Rows are points. Each copy is the shape, with its points in the same order, stretched, turned, moved and blurred by noise. Some copies are also mirrored. Which?
(in the rows, 128 means zero)

Shape:
[[170  92]
 [151 136]
 [165  99]
 [132  93]
 [136 107]
 [165 179]
 [ 92 225]
 [119 163]]
Copy 1:
[[169  99]
 [146 138]
 [167 111]
 [134  91]
 [144 108]
 [151 187]
 [ 54 204]
 [108 157]]
Copy 1 is: only turned
Copy 2:
[[184 151]
 [130 155]
 [172 153]
 [157 108]
 [148 123]
 [107 186]
 [ 23 143]
 [ 94 135]]
Copy 2 is: only turned
Copy 3, 8 rows:
[[189  95]
 [164 135]
 [185 102]
 [143  83]
 [157  98]
 [175 173]
 [ 98 210]
 [140 152]]
Copy 3 is: only turned
Copy 4, 8 rows:
[[112  75]
 [139 111]
 [115  82]
 [ 96 113]
 [110 114]
 [180 111]
 [185 204]
 [146 151]]
Copy 4 is: only turned

Shape, 8 rows:
[[156  46 121 158]
 [136 164 116 141]
 [146  99 173 172]
 [124 154 102 121]
 [129  84 117 103]
 [119  94 147  58]
 [137 155 163  71]
 [ 71  74  90 174]]
Copy 1:
[[ 97  49 152  78]
 [149 145 134 131]
 [140  95 203  99]
 [116 153 116 133]
 [ 76 109 143  94]
 [ 49 151 153  79]
 [102 202 161  86]
 [ 77  53 146 180]]
Copy 1 is: only turned
Copy 2, 8 rows:
[[151  88 135 212]
 [137 167 125 111]
 [132 151 171 188]
 [135 145 123  99]
 [147  91 148 136]
 [156  89 194  99]
 [169 148 199  76]
 [ 54  92  88 170]]
Copy 2 is: only turned
Copy 3, 8 rows:
[[218 100 121 174]
 [117 171 123 137]
 [144  99 150 181]
 [132 164 111 116]
 [186 111 120 112]
 [165  95 149  70]
 [115 134 174  77]
 [171  95  44 174]]
Copy 3 is: only turned

Shape:
[[168 105 115  90  69 148 178 171]
 [ 82 131 106 175 162 109  96 129]
 [157  78 155 137 172 111 200  97]
 [194 174 137  66 170 146 182  66]
 [173 175 173  85 179 114 193  86]
 [ 86 186 128 134 134 167 155 128]
 [131 152 108 133 105 119 146  69]
 [168 193 163 178 128  91 155 184]
 [ 74 161 173 134  78 184 164 177]
 [ 90 111  94  95 152 117 110 141]
 [166 128 154 139 114 157 122  77]
 [171 152  74 103 145  90 142  90]
 [165  99 122 143 146  93  94 128]
 [ 86 147  80 101 111  81  89  92]]
Copy 1:
[[142 116 151  64  54 180 106 143]
 [107 151 103 126 181  88 141 139]
 [209 108 154  84 144 122 169  97]
 [239 189 170  70 123 139  82  97]
 [210 187 195  81 155 132 124 107]
 [127 192  96 113 151 164 134 131]
 [136 154 117  77 131 121  91  69]
 [107 197 183 133  91 110 182 136]
 [ 95 178 120 124 120 240 156 146]
 [123 123 119  76 180 124  96 160]
 [177 142 148 145 124 142 102  89]
 [167 155 150  45 128  66  81  92]
 [136 107 164 121 133  81 107 133]
 [ 82 144 137  64 173  94  51  93]]
Copy 1 is: only turned
Copy 2:
[[189  64 119 123 109 149 177 155]
 [ 53 164 146 151  99 131  98 167]
 [ 92  63 137 185 151 101 164  62]
 [130 119  49 114 152 149 219  48]
 [126 120  71 137 187 102 198  64]
 [112 166  74 174 144 170 142 173]
 [124 152  92 163  70 129 174 115]
 [161 177 175 134 183 103 137 164]
 [169 132  79 195 161 162  96 215]
 [ 71 106 103 109  94 129 133 167]
 [142 136  99 156 104 154 121  82]
 [104 138 119  93  82 121 216 100]
 [100 121 169 105  96 111 119 109]
 [ 91 159  89 102  39  94 155 161]]
Copy 2 is: mirrored
Copy 3:
[[186  81  88  91 159 163 180 132]
 [104 149 143 179 119 102  82 127]
 [179  89 186 128 125 105 173  56]
 [184 173 187 102 164 191 185  49]
 [182 173 210 116 122 167 201  67]
 [101 131 152 155 124 197 146 120]
 [165 149 125 159 132 168 120  59]
 [196 153 193 184 103 153 154 183]
 [114  83 134 113  90 210 155 153]
 [ 91 149 103 115 140 101 133 118]
 [191 126 157 109 126 174  90  65]
 [171 185 124 158 171 126 147  83]
 [178 151 139 130 133  85  94 118]
 [115 196  72 149 120 116 107  90]]
Copy 3 is: only turned
Copy 4 (14 x 8):
[[194 149 137 145  41 149 102 131]
 [ 84 186  99 156 193  81 142 131]
 [157  34 104 159 145 130 147 132]
 [155  72  93  96 116 167 171  56]
 [156  64 117 100 131 160 211  94]
 [127 186 122 164 142 133 172  69]
 [107 124  91 133  94  90 151  91]
 [118 173 103 153 119 177 207 189]
 [147 200 189 206 102 157 148  88]
 [148 171 139 105 158  81 124  98]
 [ 73  98  92 128 104 142 114  93]
 [141 126  53  90 115  90 152 113]
 [ 91 139  97  99 142 117 110 167]
 [ 98 191 113  79 118  32 142 100]]
Copy 4 is: mirrored

Shape (13 x 9):
[[160 131  74 105 127 110  62  95 189]
 [129 139 140 121 107  56 145 104 128]
 [113 154 120 184 149 126 122 115 123]
 [134 164 153  99  60  94 109 118  88]
 [104  57 123 132 197 167  59 120 161]
 [140 123  67 117 126 141 159 102 165]
 [ 93 145 111 107 131  57  75 120  90]
 [117 130 118 156  79 145  86 123 166]
 [100 139 156 176 133 109 183 208  77]
 [ 79 177 162  63 134 113 122 173 207]
 [180 160 102 214 117  92 122 193 116]
 [ 85 151 179  88 240 116 152 130 143]
 [142  68  74 150 144 194 111 177  73]]
Copy 1 (13 x 9):
[[143 110 102 127  92 118  48  56 173]
 [117 118 190 142 145  82  91 102 175]
 [ 99 105 107 161 105 126 144 116 115]
 [120 169 183 157 119  81  48 138 160]
 [106 118 106  86  76 236 139  67 130]
 [143  89 128 103 158 108  91  76 104]
 [ 68 107 178 139  55 105  59 124 158]
 [123 128 102 161 134 175  77 114 142]
 [105  98 159 124 133 137 170 207 118]
 [ 59 123  77  81 156 116  86 136 188]
 [175  85 105 181  87 113 136 172 159]
 [ 47 121 106  58 119  98 180  98 145]
 [165 108 147  95  69 209 118 150  64]]
Copy 1 is: mirrored
Copy 2, 13 rows:
[[160 115  74  85 172 109  50  85 109]
 [165 143 174 130  97 102  89 112 144]
 [167  95 113 118 140 116 122 155 163]
 [133 155 171 174 128 110 102 112 105]
 [126  26 103  68 137 165  71 172 117]
 [133 130  93  81 154 114 119  73 150]
 [120 126 126 146  91 124  48 165 126]
 [145  94 121 139 183  80  98  88 112]
 [131 111 177 114 113  86 166 195 165]
 [122 137 172  99 238 138  60 130 157]
 [199 126 113 106 140  26 141 156 112]
 [150 104 161  70 157 240  82 206 184]
 [ 91  72  84  53 120 121 156 166  97]]
Copy 2 is: mirrored
Copy 3:
[[128 125  78 170 157 131 102 127 213]
 [128 152 122 189  89 111 150 106 140]
 [138 155 149 158 156 161 154 134 115]
 [135 138  99 187  78 155 105 101 110]
 [118  90 180 115 171 182 111 132 199]
 [106 137 103 137 167 123 156 106 140]
 [ 88 119 126 207  99 129 116 153 138]
 [132 133 108 191 165 197 133  89 146]
 [141  99 161 150 106 176 224 131  47]
 [119 158  84 162  89 220 197 145 198]
 [196 100 125 205 166 139 164 147  85]
 [116 145 172  83  78 163 192 170 171]
 [126  34 138 114 193 168 126 126  80]]
Copy 3 is: only turned
